Each row is a point. Examples show where two turns around zero, p and q, send a point. Where does a point land after both, in the order given? Backwards means that the second turn is done in reverse. Each puzzle has new turns, and all numbers are rounded.

Turn p:
[-0.31  0.11  0.12] => [-0.26 -0.21  0.12]
[-0.25 -0.02 -0.63] => [ 0.23 -0.51 -0.39]
[0.13 0.18 0.22] => [-0.20  0.24  0.02]
[ 0.03 -0.20  0.25] => [0.05 0.11 0.30]
[ 0.40 -0.08  0.04] => [ 0.19  0.36 -0.04]
Turn q:
[-0.29  0.03  0.14] => [-0.17  0.18  0.21]
[ 0.13  0.17 -0.15] => [ 0.10  0.06 -0.24]
[-0.05 -0.24 -0.15] => [-0.19 -0.22 -0.03]
[-0.26 -0.25  0.07] => [-0.27 -0.09  0.24]
[ 0.54  0.51 -0.22] => [ 0.51  0.16 -0.56]
[-0.06 -0.21  0.31] => [ 0.02 -0.10  0.37]
Where do these land?
q, then p: [-0.25 -0.16 -0.23] => [-0.04 -0.36  0.11]
q, then p backwards: [-0.40  0.17 -0.30] => [0.15 0.48 0.17]
q, then p: [ 0.17  0.00 -0.25] => [ 0.24 -0.11 -0.14]
p, then q backwards: [-0.12  0.09 -0.11] => [ 0.04 -0.11 -0.14]
q, then p backwards: [ 0.35 -0.10  0.39] => [-0.07 -0.52 -0.08]
q, then p: [0.25 0.00 0.49] => [0.00 0.53 0.14]

Turn p:
[ 0.07  0.10  0.24  0.21 -0.20  0.01] => [ 0.00  0.03 -0.11  0.05 -0.10  0.36]
[ 0.01 -0.26 -0.23 -0.35  0.24 -0.45] => [-0.01 -0.12  0.55  0.15  0.19 -0.36]
[-0.14  0.14 -0.26  0.46  0.03 -0.59] => [-0.07  0.26  0.03  0.66  0.39  0.08]
[-0.49 -0.06  0.12 -0.03  0.08 -0.02] => [-0.48 -0.08 -0.07 -0.03  0.13 -0.08]
[ 0.12  0.02 -0.26  0.27 -0.37  0.09] => [ 0.17  0.20 -0.23  0.29 -0.30  0.01]
[-0.36  0.29  0.23 -0.36  0.09  0.25] => [-0.38  0.15 -0.03 -0.55  0.06 -0.02]
[ 0.39 -0.10  0.08 -0.10  0.16  0.51] => [ 0.42 -0.25 -0.18 -0.41 -0.15 -0.04]
[ 0.40 -0.13  0.07 -0.08 -0.04  0.21] => [ 0.35 -0.18  0.03 -0.16 -0.22  0.06]
Turn q:
[-0.43  0.06  0.06 -0.04 -0.06  0.13] => [-0.05 -0.23  0.09  0.19  0.30 -0.16]
[-0.28  0.44  0.36 -0.34 -0.07  0.16] => [ 0.07  0.08  0.43  0.28  0.21 -0.48]
[ 0.31  0.32  0.07  0.11  0.51 -0.15] => [ 0.49  0.38 -0.25  0.03 -0.18 -0.11]
[ 0.27 -0.22  0.17 -0.04 -0.20 -0.22] => [-0.12 -0.04  0.14 -0.06 -0.43  0.13]
[ 0.35 -0.31 -0.29  0.07 -0.23  0.10] => [-0.32  0.11 -0.06 -0.30 -0.09  0.39]
[-0.34  0.43 -0.12  0.13  0.10 -0.10] => [ 0.08 -0.04 -0.28  0.09  0.23 -0.45]
[ 0.06 -0.46 -0.44 -0.22 -0.01 -0.21] => [-0.02 -0.30 -0.01 -0.58 -0.04  0.28]
[ 0.05 -0.27  0.19  0.32 -0.05  0.29] => [-0.15  0.02 -0.04  0.34  0.01  0.40]
Where do these land?
q, then p: [-0.09  0.31 -0.33  0.05  0.06 -0.03] => [ 0.06  0.16  0.26  0.06  0.25 -0.24]
p, then q: [-0.18 -0.04 -0.03  0.10  0.08  0.25] => [ 0.01 -0.15 -0.10 -0.27  0.09 -0.02]
p, then q: [-0.09  0.44 -0.02 -0.14  0.36  0.08] => [ 0.47  0.14  0.12 -0.19  0.11 -0.24]
q, then p: [ 0.08  0.13  0.10 -0.24 -0.22  0.48] => [-0.23  0.02 -0.12 -0.27  0.37  0.31]
q, then p: [-0.03 -0.27 -0.21 -0.43  0.00 -0.41] => [-0.06 -0.28  0.45 -0.20 -0.38 -0.07]
q, then p: [ 0.04 -0.50  0.37  0.30 -0.36 -0.52] => [-0.32 -0.17 -0.28  0.38 -0.72 -0.03]
p, then q: [ 0.27 -0.05  0.11  0.36  0.07  0.15] => [-0.09  0.22 -0.10 -0.20  0.07  0.36]

Turn p:
[ 0.31 -0.14 -0.29 -0.06  0.19  0.32 -0.04 -0.03 -0.23] => [-0.19  0.02  0.06 -0.42  0.05  0.04  0.20 -0.35  0.10]
[-0.26 -0.17 -0.19  0.11 -0.18 -0.38  0.06 -0.23 -0.42] => [ 0.30 -0.10 -0.32 -0.27 -0.31  0.19  0.06  0.33  0.16]
[-0.07  0.04  0.24 -0.31  0.06  0.34 -0.15 -0.28 -0.34] => [-0.32 -0.20 -0.02 -0.16 -0.03  0.10  0.39  0.09 -0.40]
[ 0.02  0.05  0.36  0.02  0.20  0.31  0.24 -0.28  0.38] => [-0.42 -0.25  0.22  0.45 -0.14  0.06 -0.02 -0.18 -0.05]
[ 0.12  0.11  0.24  0.08  0.39  0.10 -0.10  0.00 -0.34] => [-0.26  0.09 -0.23  0.02 -0.06 -0.22  0.43 -0.09 -0.03]
[-0.44  0.32 -0.16  0.50  0.34 -0.25 -0.25  0.22  0.16] => [ 0.02  0.43 -0.54  0.20 -0.24 -0.33 -0.44 -0.05 -0.06]
[ 0.24 -0.42 -0.04 -0.24 -0.41 -0.17 -0.30  0.26  0.09] => [ 0.45 -0.10  0.05 -0.12  0.62  0.21  0.00  0.00  0.01]
[ 0.06  0.38  0.11 -0.05  0.34 -0.08 -0.08 -0.01  0.36] => [-0.28 -0.05  0.00  0.25  0.06 -0.47 -0.22 -0.05 -0.05]
[-0.03 -0.31  0.03 -0.39 -0.40  0.03  0.40  0.10  0.00] => [ 0.08 -0.06  0.44 -0.05  0.18  0.46  0.04  0.34  0.14]
[ 0.05  0.14 -0.29  0.35 -0.53 -0.21  0.23  0.24  0.34] => [ 0.61  0.21  0.34  0.13 -0.15 -0.02 -0.42 -0.05  0.17]
Turn q:
[-0.03  0.20 -0.18 -0.01  0.15  0.40  0.30  0.22  0.10] => [ 0.19  0.38  0.12 -0.28 -0.16  0.02 -0.22  0.22 -0.12]
[ 0.25 -0.35 -0.14  0.00 -0.32  0.23 -0.19  0.21 -0.51] => [ 0.15 -0.46  0.06 -0.20 -0.01 -0.05  0.30  0.50  0.28]
[-0.31  0.05 -0.09 -0.25  0.04 -0.20 -0.04  0.09  0.27] => [-0.28  0.18  0.21  0.20  0.10 -0.19 -0.12 -0.04 -0.19]
[ 0.20  0.08  0.41  0.35  0.03 -0.23 -0.13  0.32 -0.08] => [ 0.27 -0.05 -0.24 -0.18  0.35 -0.17  0.35 -0.28 -0.07]
[ 0.33  0.27  0.07 -0.32 -0.48 -0.50 -0.24 -0.32 -0.07] => [-0.06 -0.42  0.01  0.39 -0.36 -0.44  0.16 -0.43  0.24]
[-0.13  0.01 -0.13 -0.22  0.14  0.25 -0.31 -0.51  0.51] => [-0.01  0.06 -0.07  0.64 -0.09  0.19 -0.55  0.09 -0.09]
[ 0.21 -0.04 -0.48  0.24  0.05  0.15 -0.11 -0.03 -0.49] => [-0.08 -0.25 -0.36 -0.37 -0.16 -0.04 -0.07  0.40  0.28]
[-0.26 -0.13 -0.09  0.08  0.15  0.05  0.45  0.00  0.53] => [-0.11  0.53  0.29 -0.02  0.20  0.28 -0.31 -0.13  0.04]
[-0.13 -0.12  0.27 -0.33  0.38 -0.22  0.59  0.12  0.12] => [-0.18  0.12  0.49 -0.30  0.06  0.25 -0.08 -0.42 -0.39]
[-0.20 -0.02 -0.02  0.17 -0.27  0.14 -0.13 -0.07 -0.38] => [-0.09 -0.03 -0.19  0.04 -0.14  0.07  0.38  0.31  0.13]
[ 0.08  0.05  0.38  0.29  0.13 -0.07 -0.19 -0.04 -0.01] => [ 0.20 -0.05 -0.33  0.06  0.21  0.09  0.17 -0.22 -0.12]
Where do these land?
q, then p: [ 0.11 -0.07 -0.06  0.14  0.15 -0.24  0.44 -0.04 -0.29] => [-0.28 -0.28  0.19 -0.12  0.09  0.23 -0.15  0.24 -0.22]
p, then q: [-0.11  0.28 -0.07  0.18 -0.21 -0.22 -0.23 -0.23  0.29] => [-0.02 -0.46 -0.19  0.03  0.17 -0.19  0.12  0.05  0.28]
p, then q: [ 0.09 -0.70  0.25 -0.33 -0.53  0.57  0.96 -0.27 -0.44] => [ 0.89  0.53  0.71  0.01 -0.10  0.81  0.33  0.25 -0.24]
q, then p: [-0.07  0.23 -0.01  0.14  0.17  0.39  0.09  0.31 -0.03] => [ 0.02  0.18  0.25 -0.26  0.16 -0.35  0.18  0.13 -0.04]
q, then p: [ 0.19  0.25 -0.25  0.02  0.20  0.26 -0.30 -0.05  0.10] => [ 0.35  0.10 -0.15 -0.30  0.25 -0.19 -0.07 -0.16 -0.01]
p, then q: [ 0.19  0.13  0.29 -0.17 -0.43  0.15 -0.19  0.39  0.03] => [ 0.20 -0.16 -0.25 -0.47 -0.09  0.14  0.13 -0.32 -0.27]
p, then q: [ 0.21 -0.12 -0.18  0.15  0.23 -0.11 -0.16 -0.25 -0.12] => [-0.25 -0.09  0.22  0.16 -0.05  0.07 -0.29 -0.02  0.22]
q, then p: [ 0.07  0.24 -0.18  0.12  0.22 -0.12 -0.17  0.05  0.19] => [ 0.09 -0.07 -0.27 -0.25  0.02 -0.25 -0.16  0.02 -0.01]
p, then q: [-0.35  0.08 -0.25  0.14 -0.01 -0.20 -0.31  0.29 -0.21] => [-0.03 -0.11 -0.09 -0.14 -0.29 -0.54 -0.21  0.12 -0.02]
q, then p: [-0.32 -0.08  0.52  0.15  0.12 -0.24 -0.22  0.04  0.03] => [-0.34  0.09 -0.12 -0.15 -0.51  0.04  0.16 -0.06  0.28]
p, then q: [ 0.03  0.19 -0.08 -0.50  0.05 -0.14 -0.11 -0.26  0.19] => [-0.27 -0.29  0.14  0.00  0.40 -0.01  0.13  0.10 -0.26]
q, then p: [-0.02 -0.42  0.01 -0.03  0.04 -0.11  0.19  0.02  0.26] => [-0.36 -0.07 -0.16  0.27  0.04  0.00  0.08 -0.13 -0.19]
